Every row gives one point. To make a cloud, some directions were put in groups of two or more. Within a group, all points are equally far from the middle, so they leave a hole (a ring in 2 directions, a hollow ball in 3). The other directions are filled evenly. Then the cloud was stretched, turned, moved and blurred a little. How many holes are there, and how many directions does each take, smallest first?
In the rows, zero is written as 128.

Cloud (21 x 3)
[[187  99 110]
 [153 163 156]
 [ 98 176 131]
 [173 131 156]
 [183 153 101]
 [154 145 164]
 [174 159  89]
 [129 142  58]
 [187 109 128]
 [183 139 140]
 [ 70 123  99]
 [181 105  87]
 [147 155 163]
 [133 107  58]
 [ 76 100 128]
 [101 176  94]
 [186 101 119]
 [124 171  75]
 [189 143 115]
 [162 171  90]
 [179 105  84]]
Holes: 1 (3)

Cloud (22 x 3)
[[155 184 115]
 [ 85 107 164]
 [131 161 177]
 [174 107 149]
 [ 85  85 105]
 [172 105 112]
 [128  68 122]
 [ 69 120  88]
 [158  78 130]
 [ 96 183  84]
 [144  98 171]
 [ 65 175 138]
 [ 81 150  75]
 [135 164 175]
 [ 64 135 151]
 [150 102 171]
 [ 62 122  97]
 [119  68 134]
 [134  78  99]
 [147 112 176]
 [153 135 176]
 [ 75  94 139]]
Holes: 1 (3)

Cloud (28 x 4)
[[101 157 162  94]
 [ 97  60  96 120]
 [146  65  96 113]
 [ 93 156 164 169]
 [157 104 176 103]
 [ 74 134 134 160]
 [176 151 161 153]
 [120  42 129  87]
 [186 113 106 169]
 [ 66 111 121 133]
 [ 84 152 118  95]
 [183 147 113 160]
 [ 90 153 154  75]
 [ 74  87 103 131]
 [170 103 111  88]
 [162 162 134 121]
 [ 82  86 177  95]
 [152  73 152 152]
 [ 74 142 136 143]
 [ 84  77  87 113]
 [107 151 180 147]
 [ 97 125 173 186]
 [152 142 148  68]
 [114 130 186  45]
 [128 127  61 191]
 [114 178 128 139]
 [106  83  78 151]
 [117  62 151 142]]
Holes: 1 (3)

Cloud (46 x 6)
[[145  78  84 149 122 132]
 [122 107  87 104 116 101]
 [148 101 105  91 171  71]
 [133 107 176 144 147  74]
 [151  43  88 134 137 137]
 [130  80 103 119  98 163]
 [104  99 158  96 138  98]
 [178 126 130  88 163 161]
 [117 107 158 141 150 114]
 [125  55 144  73 126 143]
 [162 138 161  84 100 166]
 [186  99 136 210 190  77]
 [179 122 138 115  24 131]
 [179 105 158 180 148 132]
 [119 111  62 117 140 114]
 [121  49 146  87  91 115]
 [ 70  99  95 116 129 119]
 [139 117 106  91  48 119]
 [145 103  73 122 114  71]
 [142 121 104 130 193 104]
 [121 155 125 188  96 104]
 [132 114 167  97 118 103]
 [144  76  60 145 138 135]
 [ 74 137 193 113 116 140]
 [172  93 102  73 119 115]
 [112  69 130 101 125 111]
 [113  96 105 107 155  93]
 [124  68  84 156 167  87]
 [150 190 113 174 157 142]
 [136 152 119 153  76  55]
 [132 129 106  85 114 112]
 [139 178 130  86 109 172]
 [101 233 108 110  93 112]
 [185 115  28 116 153 118]
 [207 104 121 114 119 145]
 [224 118 154 130  90 129]
 [136 102 101 100 137 159]
 [129 121 115 164 151 170]
 [104 189 151 161  55 125]
 [195 135 146 135  23 133]
 [148 114 193 117 146  90]
 [173  77 149 115 130 129]
 [199 138 171  88  82 113]
 [146 121  81 103  90 188]
 [201 107 183  86  64  89]
 [118 157 173  37  86 154]]
Holes: 0

Cloud (81 x 8)
[[175 113  55  93 136 121 111 127]
 [ 88 134 147 148 125  60 182 125]
 [117 126 109  75 144 118 187 180]
 [ 80 157 153 140 147  63 175 158]
 [109  92 119 215 136 154 154 162]
 [147 195 134 133 100 132 187 167]
 [123 114 129 130 104  39 136  98]
 [ 94  61 127 131 127  99 171 115]
 [161 110 134  95 140 150 142 193]
 [170 142 164 159 179 141 106 155]
 [157 170 108 111 213 141 148 146]
 [107 102 111  56 111 156 222 118]
 [ 99 171 119  75  61 104 159 143]
 [171 127 109 103  86 174 215 143]
 [163 128  68 129 124 231 152  74]
 [170 118 172 149  99 142 148 126]
 [181  92 121 182 151 151 139 113]
 [164  79 149 108 129 107 142 138]
 [205 102  61 107  92 134 169 153]
 [144 131 176  42  87 172 194 121]
 [132 138  71 151 107 222 141  89]
 [165 106  76  88 120 108 123 179]
 [171 137  83 148 135 191 155 128]
 [144 149  95 147  85 159  70 121]
 [160 137 112  88  91 194 215  88]
 [114 141 197 183 153 137 125 105]
 [128 117  73  64 128 154 142 132]
 [126 132 110 105 127  80  72 115]
 [153 164 135  71 142 206 133 138]
 [155 139  98 181  96 124 159  77]
 [142  85 191 185  71 119 121  82]
 [219 124 112 184  94 104  75 125]
 [ 80 123 184  68 113  87 198 110]
 [131 112 144  51 136 182 101 170]
 [107 107 174 113 113  45 140 108]
 [181 101  76 138 162 147 152 145]
 [168 160 159 115 143 172 103  96]
 [128 109 138 197 118 136 141  65]
 [137 158 100  97 161  62  99 124]
 [184 164 103 149 101 145 118 141]
 [158 124  83 101 168 109 111 141]
 [149 110  62  75 119 135  76 136]
 [154  52 175 126 132 132 160 117]
 [136 136 187 114 142 193 158 109]
 [161 137  88  48 100 136 183  69]
 [ 74 109  98 152 157 133 146  81]
 [ 66 148 136 120 154  93 193 124]
 [113 149  85 102 129  96 109 108]
 [164 112 147  65 102 105 146  67]
 [ 98 151  89 100 126  87 179 152]
 [130  74 111 118 155 120 183 169]
 [105 141  92  52 124 145 132  69]
 [170 153 113 184 161 154  80 148]
 [178 146 153 119 155 166  80 103]
 [135  94  45  89 134 158  99 134]
 [104  67 168 109  90  72 161  92]
 [ 69  81 139 144 155 126 128 141]
 [167 162  82 147  60 124 107 151]
 [185 116 152 177 120 142  66 100]
 [132 186 159 150 111  67 102  83]
 [233 117 100 123  80 127  78 126]
 [124 153  81  82 113  79 151 138]
 [169  70 136 201 134 144 185  98]
 [171 107 122 149 203 140 107 111]
 [117 197 120 135 130 149  92  96]
 [181 106 188 149 110 134 114 106]
 [178 109  61 142 150 210 127 158]
 [ 99 149 109 109  58 138 170  85]
 [173  87 183 125 140 144 100 111]
 [171  71 100 128 140 118 160  98]
 [187 147 130 130  62 143 132 114]
 [113 106 163  77 119  85 196 142]
 [187  83 124 146 162 146  90  98]
 [137 122 105 186  96  86 115 171]
 [144 197 120 106  55 126 112 142]
 [149 120 118  55 134 201 106 100]
 [159 140 145 183 185 142 148 171]
 [110 148 106 183 128 111 181  95]
 [126 111  57 164  89  95 144 172]
 [157 100 154 128 141 124 218 108]
 [173 148 107  80 138  75 149  91]]
Holes: 1 (2)
